Every row gives one point. Each copy is the shape, with its points in the same order, stretched, turned, moved and blurred by noise. Is it also mirrored, or only turned?

Shape:
[[ 2.7 -2.3 -4.4]
 [-5.8 -0.9  5.1]
 [ 8.6  2.3 -6.4]
 [ 1.1  1.1 -3.4]
 [ 3.9 -3.8 -1.7]
 [-3.3  0.8  8.5]
 [ 4.1  3.7 -4.7]]
Copy 1, 7 rows:
[[ 4.2  1.8 -4.3]
 [-7.3 -2.8  2.2]
 [11.7  2.8 -4.1]
 [ 3.3  2.6 -1.8]
 [ 2.1 -2.2 -4.8]
 [-6.6 -5.8  3.3]
 [ 9.0  3.7 -0.8]]
Copy 1 is: only turned
Copy 2 (7 x 3):
[[ 2.8 -3.1  2.9]
 [-5.5  1.0 -4.3]
 [ 4.5 -0.5  7.5]
 [ 1.5  0.5  1.7]
 [ 0.0 -4.0  4.5]
 [-8.6  1.7 -1.8]
 [ 3.7  1.2  4.0]]
Copy 2 is: only turned
Copy 3:
[[ 2.0 -2.9 -3.3]
 [-8.1  2.9  1.0]
 [ 9.9 -1.0 -1.5]
 [ 1.5  1.4 -2.4]
 [ 2.0 -5.0 -1.1]
 [-6.4  3.6  4.6]
 [ 5.8  2.4 -1.9]]
Copy 3 is: only turned

Shape:
[[-4.2 -2.4 -5.5  1.4]
 [-7.3 -2.9 -2.3  0.7]
 [ 3.9  4.1 -4.2  0.2]
 [ 4.1 -3.4 -1.9 -1.0]
 [ 0.3 -4.2 -0.7 -5.5]
 [ 1.0  1.4 10.2 -4.4]
 [ 4.5 -2.5  3.2 -2.1]
 [ 4.4 -0.5  9.1 -0.9]
 [-3.6  2.4 -4.9  1.8]
 [ 0.4  1.0 -3.3 -2.4]]
Copy 1, 10 rows:
[[ 4.4 -4.2 -5.3 -1.0]
 [ 2.7 -8.3 -4.5  2.4]
 [ 0.8  3.8 -3.4 -9.5]
 [ 1.4  4.2  2.7 -1.2]
 [ 3.8 -1.9  6.5  0.4]
 [-5.7 -0.1  6.6  1.5]
 [-1.4  5.0  5.2  1.0]
 [-7.1  5.7  4.8  2.7]
 [ 2.8 -3.8 -7.3 -4.6]
 [ 3.3 -0.6 -0.3 -5.3]]
Copy 1 is: only turned
Copy 2 (10 x 4):
[[ -1.5   6.2   4.4   0.7]
 [ -1.6   4.3   2.4   6.7]
 [ -0.2  -1.4  -0.8  -4.1]
 [  3.9  -0.3   5.0  -4.3]
 [ -0.7  -3.3   6.2   0.8]
 [  1.2 -12.5  -4.6   6.8]
 [  4.9  -5.1   1.6  -0.5]
 [  6.0  -8.6  -4.3   4.0]
 [ -3.1   5.2  -0.3   0.0]
 [ -1.9   0.2   2.6  -2.1]]
Copy 2 is: mirrored
Copy 3 (10 x 4):
[[-3.5 -6.6 -1.0 -1.0]
 [ 0.5 -7.6 -0.1 -4.5]
 [-6.6  5.0 -1.5  1.5]
 [-2.1  1.7  2.8  6.4]
 [-1.3  1.2  7.1  1.7]
 [ 7.9  9.7  5.8  0.1]
 [ 2.3  5.6  4.5  5.7]
 [ 8.5  8.7  4.5  6.1]
 [-4.5 -2.4 -3.3 -4.0]
 [-5.1  2.4  1.3 -1.0]]
Copy 3 is: mirrored

Shape, 9 rows:
[[ 6.7 -1.0 -6.3 -0.7]
 [ 3.5  0.9 -5.1  4.6]
 [ 1.2 -6.5  3.6 -4.2]
 [ 5.0  2.0 -1.7  1.2]
 [ 2.0 -5.0  9.1 -0.2]
 [ 1.0 -6.2  8.1 -1.6]
 [ 2.0 -0.3 -7.3  0.9]
 [-2.4  2.6  3.5 -5.6]
 [-1.1  3.3 -3.9  5.1]]
Copy 1 (9 x 4):
[[ 4.5 -7.7  5.4 -0.5]
 [-0.7 -5.9  1.3  3.1]
 [ 1.2  2.3  0.2 -6.6]
 [ 2.3 -4.6 -0.8  2.3]
 [-1.7  5.0 -8.8 -6.1]
 [-1.0  5.3 -6.4 -6.4]
 [ 1.1 -6.8  6.5  2.3]
 [ 4.6  4.7  1.7  1.4]
 [-2.4 -2.5  1.5  5.7]]
Copy 1 is: mirrored
Copy 2:
[[-4.6 -0.4 -4.7  4.7]
 [-1.9 -0.1 -2.5  7.1]
 [ 1.8  5.2 -4.3 -4.2]
 [-1.0 -2.8 -2.5  3.8]
 [ 7.4 -0.5 -3.7 -2.7]
 [ 6.2  3.2 -4.2 -4.4]
 [-4.6  3.6 -1.3  4.6]
 [-1.8  0.5  1.9 -5.1]
 [-1.1  1.8  2.1  6.0]]
Copy 2 is: mirrored
Copy 3:
[[-5.6  1.0 -8.1  3.1]
 [-3.4  1.8 -2.0  6.6]
 [ 6.1  1.2 -8.8 -4.3]
 [-4.6  4.0 -3.0  1.1]
 [ 7.2  6.8 -5.8 -3.6]
 [ 7.5  5.5 -5.8 -4.5]
 [-2.8 -3.2 -4.7  5.1]
 [ 1.5  0.7  1.2 -8.9]
 [-1.2  0.7  3.0  6.6]]
Copy 3 is: only turned

Shape (9 x 6):
[[ -4.3   5.9   0.8   0.1   1.6   1.9]
 [ -3.3  -3.0   1.2  -3.5  -0.7   3.4]
 [ -1.0  -2.0   1.2   0.2   0.9   6.4]
 [  2.2   0.0   3.9   2.1   0.0   2.8]
 [  1.7   5.6  -2.3  -4.0   9.8   5.2]
 [ -5.6  -1.9  -4.2  -0.1 -10.5  -3.6]
 [  4.5  -0.5  -7.0  -1.9   1.5  -8.1]
 [  1.2   2.7   0.3  -7.4  -2.0  -4.1]
 [  4.5   3.2  -2.9  -2.9  -3.7  -1.7]]
Copy 1 (9 x 6):
[[  0.3  -0.9  -7.1   5.2   1.5  -3.0]
 [ -0.6   1.1   3.1   4.8   5.2   2.5]
 [  1.5   2.7   1.7   7.8   2.3   0.2]
 [  2.2   2.2   0.0   3.3  -1.6  -0.1]
 [  4.4  -7.4   1.4   7.7  -1.8 -11.6]
 [-12.7   4.9  -4.1  -2.3   5.7  11.3]
 [-10.2  -3.6   3.8  -7.1  -1.9  -5.2]
 [ -5.1  -7.3   1.6  -5.0  -0.8   3.4]
 [ -6.9  -5.0  -0.2  -3.9  -4.3   3.4]]
Copy 1 is: only turned
Copy 2 (9 x 6):
[[-5.1 -1.6 -2.3  1.1  4.4 -4.0]
 [-1.9 -1.8  5.5  2.8  1.8  0.9]
 [-3.4 -2.4  2.3  4.0 -1.3 -0.6]
 [-4.5 -2.2 -1.3 -0.4 -3.4  0.8]
 [-2.5  3.6 -5.1  7.7  4.2  2.7]
 [ 4.0 -2.2  7.7 -4.3  2.8 -7.0]
 [ 7.6 10.5  2.7 -5.5  1.8 -0.3]
 [ 0.6 -0.4 -0.9 -2.7  4.7  4.7]
 [ 3.5 -1.0 -3.4 -2.0  0.5  1.6]]
Copy 2 is: only turned
Copy 3:
[[ 0.2 -1.5 -1.4  0.0 -6.2  0.0]
 [-2.2  4.5 -0.4  7.9 -3.5 -3.3]
 [ 0.0  1.8 -1.9  7.6  0.6 -1.6]
 [ 1.4  0.2 -3.1  2.0  1.3  3.3]
 [ 1.4 -5.5  3.9  9.2 -4.0  7.2]
 [-9.6  5.3  2.1 -3.5 -2.8 -7.0]
 [-2.0 -0.7 10.4  0.4  0.2  5.4]
 [-6.6  3.8  4.4  1.8 -8.7  5.4]
 [-5.9  0.2  3.5  0.1 -1.6  5.7]]
Copy 3 is: mirrored

Shape, 9 rows:
[[-5.3 -3.4 -4.8  3.0 -6.7 -3.1]
 [-5.6 -3.6 -3.6 -2.4 -2.2 -2.9]
 [-4.5 -3.3 -4.1  0.3 -5.2  2.8]
 [-3.8  0.2  4.9  6.2  4.2 -2.6]
 [-3.3 -5.8 -7.2  3.1 -4.2 -3.5]
 [-3.5  0.3  9.7  7.4 -1.0  0.3]
 [ 3.6 -0.5  3.6 -1.6  1.4 -4.8]
 [ 2.9  8.8  3.5 -3.2  1.0 -3.7]
 [ 0.5  1.1 -5.1 -0.9 -1.9  1.2]]
Copy 1:
[[ -5.8   4.9  -0.3   2.2 -10.6   3.9]
 [ -1.2   2.1   0.7  -4.2  -9.0  -0.3]
 [ -8.5   2.0   4.3  -2.4  -4.1   3.0]
 [  1.2  -1.5  -8.8  -4.6   2.4   5.9]
 [ -5.6   1.6   0.6   3.0 -10.8   4.1]
 [ -0.9   5.0  -6.4  -2.9   5.5   8.1]
 [  6.4   3.0  -1.0   1.9   1.9  -0.5]
 [  3.3   2.5  -4.1   2.5   7.4  -8.0]
 [ -5.6  -1.6   3.3   2.4  -1.7   0.5]]
Copy 1 is: mirrored
Copy 2 (9 x 6):
[[ 2.7 -7.1 -5.5 -0.2  3.5 -5.4]
 [ 0.1 -8.1 -4.3  0.5  0.9  0.7]
 [ 2.4 -4.3 -5.7 -4.7  5.9 -4.0]
 [-3.6  3.3 -5.0  3.3 -4.6  1.9]
 [ 4.3 -6.3 -4.3  4.1  5.8 -3.2]
 [-6.6  2.9 -6.4  0.0 -2.1 -4.5]
 [-5.4 -1.1  4.2  6.6 -0.1  3.5]
 [-2.2  2.2  8.1 -0.9 -5.7  5.7]
 [ 3.6  0.1  1.9 -2.4  4.4  0.7]]
Copy 2 is: mirrored
Copy 3:
[[ 1.6 -0.4 -8.1 -2.0 -4.2  4.5]
 [ 0.6  4.1 -3.2 -1.6 -4.8  0.1]
 [-3.7  0.1 -4.3 -2.0 -2.6  4.2]
 [-0.7  7.0  5.2  7.1  1.7  5.5]
 [ 2.6  1.9 -8.6 -4.8 -2.3  5.5]
 [-5.3  1.7  1.6 11.8  2.1  5.8]
 [ 1.9 -0.5  0.6  4.4  2.5 -3.3]
 [ 4.3 -4.1  8.8  5.8  3.1 -2.4]
 [ 1.0 -1.9 -0.1 -3.6  0.4  3.0]]
Copy 3 is: only turned

Shape:
[[ -2.8  -1.2   3.5  -5.5   2.6   4.1  -2.2   0.2]
 [ -4.1   0.0  -1.0  -6.9   2.5   1.9  -5.2  -5.0]
 [  1.0  -3.4   2.4  -6.0   8.3   4.0  -0.4  -3.3]
 [ -1.5   1.6  -1.3  -7.2  -1.0  11.2  -2.5  -0.4]
 [  5.9  -3.3  -3.4   4.6  -1.8  -4.8   3.2  -1.7]
 [  8.4   4.5  -1.7   3.4   1.7  -4.3   2.3  -1.5]
 [  3.3  -2.3   0.8   6.7  -0.9  -3.7   1.1   1.4]
 [ -4.5   1.2  -2.6  -0.2   7.0   3.6  -2.5  -1.4]
 [ -3.1   2.3   1.5 -12.7   1.0   5.9  -9.5   3.0]
 [  2.7  -0.5  -4.5   0.2   1.7  -6.0   7.6   3.3]
 [  0.6  -3.3  -5.7  -9.0   1.1   3.2  -4.5  -0.3]
 [  2.4   2.1   0.4   2.9  -4.5  -5.8   6.4  -3.5]]
Copy 1 (12 x 8):
[[ 4.2  4.1 -3.8 -2.6 -2.9 -2.8  2.0 -1.8]
 [ 5.9  4.3 -5.5 -1.6 -0.9  2.2  1.7 -4.5]
 [ 7.9  5.7 -3.2 -7.2 -2.5 -0.8  6.1  0.3]
 [ 3.4  2.6 -4.2 -5.3 -7.2 -0.4 -3.5 -7.3]
 [-1.1 -0.3  5.7 -4.4 -0.6  1.8 -0.8  6.4]
 [-1.7 -2.6 -1.4 -6.4 -1.4  2.0 -2.8  7.9]
 [-4.1  1.3  3.4 -2.9  0.9 -2.2  0.2  5.6]
 [ 3.0  2.3 -4.5 -5.8  2.6 -1.4  2.3 -4.0]
 [ 8.3  7.2 -8.4 -1.9 -2.2 -1.5 -5.2 -4.7]
 [ 4.7 -4.9  3.7 -5.0  1.6 -2.0 -1.0  9.0]
 [ 9.4  5.1 -1.0 -4.9 -0.6  1.4 -3.6 -1.4]
 [-3.6 -4.4  1.7  1.2 -4.4  2.7  1.3  5.4]]
Copy 1 is: only turned
Copy 2, 12 rows:
[[-0.4 -2.1  2.0 -4.2 -2.0 -7.9 -2.8 -1.5]
 [ 1.2 -1.5  1.5 -5.9  3.2 -3.0 -6.0 -2.1]
 [-2.0  1.4  2.5 -8.7  3.2 -7.6 -2.4  5.7]
 [-8.6 -5.8  2.1 -3.0 -4.8 -6.7 -4.1 -4.4]
 [ 2.6  1.7 -8.1  3.5  9.0  3.0  5.3  5.7]
 [ 1.1  1.0 -1.0  3.9  5.2  5.8  7.7  0.8]
 [ 4.0 -1.2 -6.3  2.9  3.1  2.4  7.1  2.2]
 [ 1.0 -1.5  1.3 -4.2 -3.0  3.1 -0.9  0.9]
 [-3.1 -9.4  7.3 -1.2 -3.9 -9.6 -7.2 -6.9]
 [ 3.5  6.2 -3.4  7.7  4.0  3.8  1.6  4.1]
 [-2.7 -4.7  0.1  0.0  4.7 -4.5 -6.1  2.8]
 [ 3.6  5.6 -6.6  4.0  6.1  3.2  3.4 -2.3]]
Copy 2 is: mirrored
